Rows are points. Two turns around zero, p and q, are shown by what they do to some points. Where does a point land after both, in the order given? Backwards means that the second turn is done in reverse. Each puzzle has new turns, and all numbers are rounded.
In the rows, 128 means zero.

Turn p:
[110 158] => [102 152]
[128  71] => [144  73]
[131 122] => [133 123]
[135 176] => [121 176]
[136 112] => [140 115]
Turn q:
[ 91 144] => [ 95 151]
[160 106] => [155 100]
[ 94 133] => [ 96 140]
[167 129] => [166 121]
Where do these land?
q, then p: [148 162] => [145 163]
p, then q: [91 95] => [94 92]
p, then q backwards: [145 127] => [143 135]

Turn p:
[118 148 109] => [104 141 117]
[131  97 113] => [128  94 120]
[147 141 127] => [139 141 113]
[106 113 203] => [161 133 200]
[139 141  88] => [109 130  89]
Turn q:
[120  96 144] => [120  96 145]
[135 122 146] => [140 119 142]
[107 143 116] => [108 148 126]
[152 123 152] => [158 116 140]
[ 80 179  87] => [ 80 191 111]
[173 105 124] => [162  98 106]
Where do these land?
q, then p: [ 97 146 182] => [160 162 173]
p, then q: [118 109 100] => [100 107 125]
p, then q: [165 107 132] => [150 107  98]
p, then q: [132 150  99] => [102 147 111]

Turn p:
[170 134 141 124] => [163 146 144 113]
[101 118 141  78] => [ 98 108 120  82]
[134 122  79 137] => [150 108  96 153]
[ 84 148 136 133] => [ 82 140 117 136]
[133  89 139 163] => [134 105 167 156]
[146 158 133 132] => [141 161 124 126]
Turn q:
[125 132 163 143] => [131 136 163 141]
[142 116 150 141] => [145 118 150 140]
[119  91 102 125] => [120  90 114 108]
[147 134 149 112] => [155 145 137 124]
[117 136 146 129] => [122 140 146 127]
[119 147 155 112] => [130 159 147 118]
[127 139  31 134] => [ 93 108  39 138]
Where do these land?
p, then q: [ 99 125 148 202] => [ 88 126 182 175]
p, then q backwards: [118 144 151  91] => [ 96 128 123  94]
q, then p: [116 143  98  95] => [125 124  81 118]
q, then p: [146  94 106 120] => [155  92 127 122]
p, then q backwards: [147 118 132 140] => [142 123 148 132]
q, then p: [142 145 131 120] => [140 146 119 133]

Turn p:
[155  95 145  96  88 145 107 124] => [170  99 130  99  94 157 123 131]
[160 156 155 164 176 119 177 109] => [106 147 179 158 161 124 166  82]
[ 89 147 127 141 160  95 136 153] => [ 86 149 137 131 150  89 122 150]
[132 167 143 130 115 123 176 128] => [107 163 137 120 127 139 175 119]
[ 80 128 109 103  90 124 125 178] => [108 130  89  99 111 122 130 192]
[117 145 146 112 112 178  86  90] => [146 145 111 111 131 186  82 110]
[128 149  94 161 121 100 144 165] => [115 149 118 166 121  96 158 160]
[116 102 125 116  95 111 134 103] => [125 116 111 105  88 119 126 110]
[138  95  96  83 158 118  90 119] => [174  95 110 108 152  92  97 124]
[158 137 153 148 113 132 107 144] => [149 138 160 147 112 150 126 145]
[136  86 115 154 179 164 126  96] => [123  77 126 165 162 135 104  85]
Turn q:
[ 75 156 142 150 153 153 129  90] => [ 92 139 169 136 170 123 164 102]
[142 103 116 143 103 142 115 122] => [122 115 119 153 104 138 110 111]
[113 132 175 111 131 149 124 121] => [131 114 176 107 138 141 128 123]
[108  96  94  99 134 135 107 147] => [ 90 100 104 126 133 138 105 158]
[100 171 157 140 150 140  90 103] => [112 157 172 123 177 125 119 101]
[164 152 104 132  93 104 164 168] => [159 170  96 129  79 129 139 158]
[127  83 128 110  96  91 115 133] => [121  97 117 116  90  96  94 137]
[143  74 136 168 156 127 128 144] => [157  83 121 178 140 113 123 136]
[182 184 101  99 136 111 180 124] => [168 175  77  83 120 148 170 127]
Where do these land?
q, then p: [142 138  82 103 139 113 175 107] => [127 124  72 117 142 108 174 119]
p, then q: [153 102  87 148 147 135 104 155] => [159 114 103 179 129 107 113 136]
q, then p: [ 74 139 129 113 150  93 131 124] => [101 134 143  91 146  83 131 145]
p, then q: [201 148 148 100  93 110 130 127] => [191 140 130  98  88 161 147 108]
q, then p: [ 63 129 129 103 147 183  89 101] => [ 66 106 134  95 166 148  73 122]
p, then q: [128 156 167 174 110 151 107 111] => [116 158 179 153 133 159 121 102]
q, then p: [103 110 142 157 163 146 130 167] => [101 104 172 162 140 125 131 151]
p, then q: [129 141 114  82 113 127 144 101] => [120 132  91  89 124 146 144 116]
p, then q: [124 129 140 134  89 104 141 151] => [126 144 145 119  87 127 135 153]
p, then q: [162  87 141 166 127 117 129 136] => [150 102 156 157  95 106 123 113]

Turn p:
[118 151 101 172 159 137 167 143 165] => [150 120  98 147 183 119 135 144 175]
[179  95 109 142 113  94 113 153  92] => [175 121 149 128 125 112 107 146  64]
[103 126 175 120 130 136  96  91 126] => [ 70 134 161 119 121 134 139 103 129]
[156 170 120 109 102 157 112  93 162] => [126 178 136 116 101 104 102 117 176]
[ 90 100 138 116 130 142 115 136 144] => [ 90 109 119 129 129 160 112 129 129]
[160 129 142 125 161 149 146 177 104] => [175 142 120 111 155 171 143 117 109]
[103 122 158 115 114  90 126 129 141] => [ 89 116 126 105 118 122 146 156 115]
[136 147 149 148  76 166 167 131 166] => [128 177 135 150 121 148 134 180 176]
[ 93  92  88 116 179 104 146 103 106] => [134  42 115 138 126 120 137  95 128]
[142 149 100 117 116 106  91 123  73] => [142 142 121 136 101  88 124  92  78]
Turn q:
[116 135  96 167 127 103 121 171  89] => [ 89 121 107 168 115  96  84 139 131]
[ 81 146  98 135 148 123 158 110 168] => [123  90 106 110 158 162 105  98 160]
[156 150 162 121 177  80  92 125  82] => [ 75 171 161 102 130  65 137 117 128]
[136 120 175  90 106 118 128 113 128] => [127 128 150 106 104 134 180 129 111]
[158 127 172 169 164 103 129 104 112] => [100 163 158 151 163  99 160 105 142]
[ 90 147 142  93 117 167 157 133  82] => [ 89 145 113 108 107 186 128 164 111]
[105 124 133 130 144 169 117 104 166] => [161 129 151 113 145 167 119 127 159]
[151 102 135 137 121 101 132 149 176] => [160  91 125 141 139  93 157 128 140]
[117  96 117  82 118 128 100 151 115] => [135 105 149 104 101 118 112 163  96]
[158 136  86 168  82 132  91 106 125] => [168 150 123 173  97 116  95  86 114]
[123 161 123 135 126 174 144 117 163] => [159 145 100 120 137 169 126 122 160]
[144  93  97 110 107 139 167 154 131] => [150  99  93 141 140 132 131 158  86]
Where do these land?
p, then q: [152  89  84 141  95  99 116 104 142] => [128 114 164 156  90  72 139 138 129]
p, then q: [153 110 169 141 132 141 161 112  92] => [124 157 119 144 145 150 184 148 132]
q, then p: [111 118 115 146 164 105  93  87 133] => [ 82 123 169  95 135 120 136 105 133]
q, then p backwards: [108 120 149 144 164 102 128 134 117] => [108 125 148 152 135 121 116  97 154]
p, then q: [160 142 137  86 108 161 104  91  82] => [132 162 128 134  80 162 167  80 118]
q, then p: [ 86 125  96 129 149  84 167 155 118] => [ 96  64 112 147 135 141  97 115 109]
q, then p: [160 156 170  83 150 135 107 124 130] => [139 145  94  85  90 125 165 137 145]
q, then p: [134 106 146 150 131 172 142 171 118] => [150 149  97 134 180 144 124 149 117]
p, then q backwards: [101  94 110 119  83 119 145 132 141] => [ 97 117 122 130  98 137 129 177 108]
q, then p: [110 166  77 121 116 169 123 123 184] => [154 149 143 111 108 120  49 106 151]
q, then p: [133 182 155 149 115 119 120 173 151] => [127 125  97 127 122  95 104 184 163]
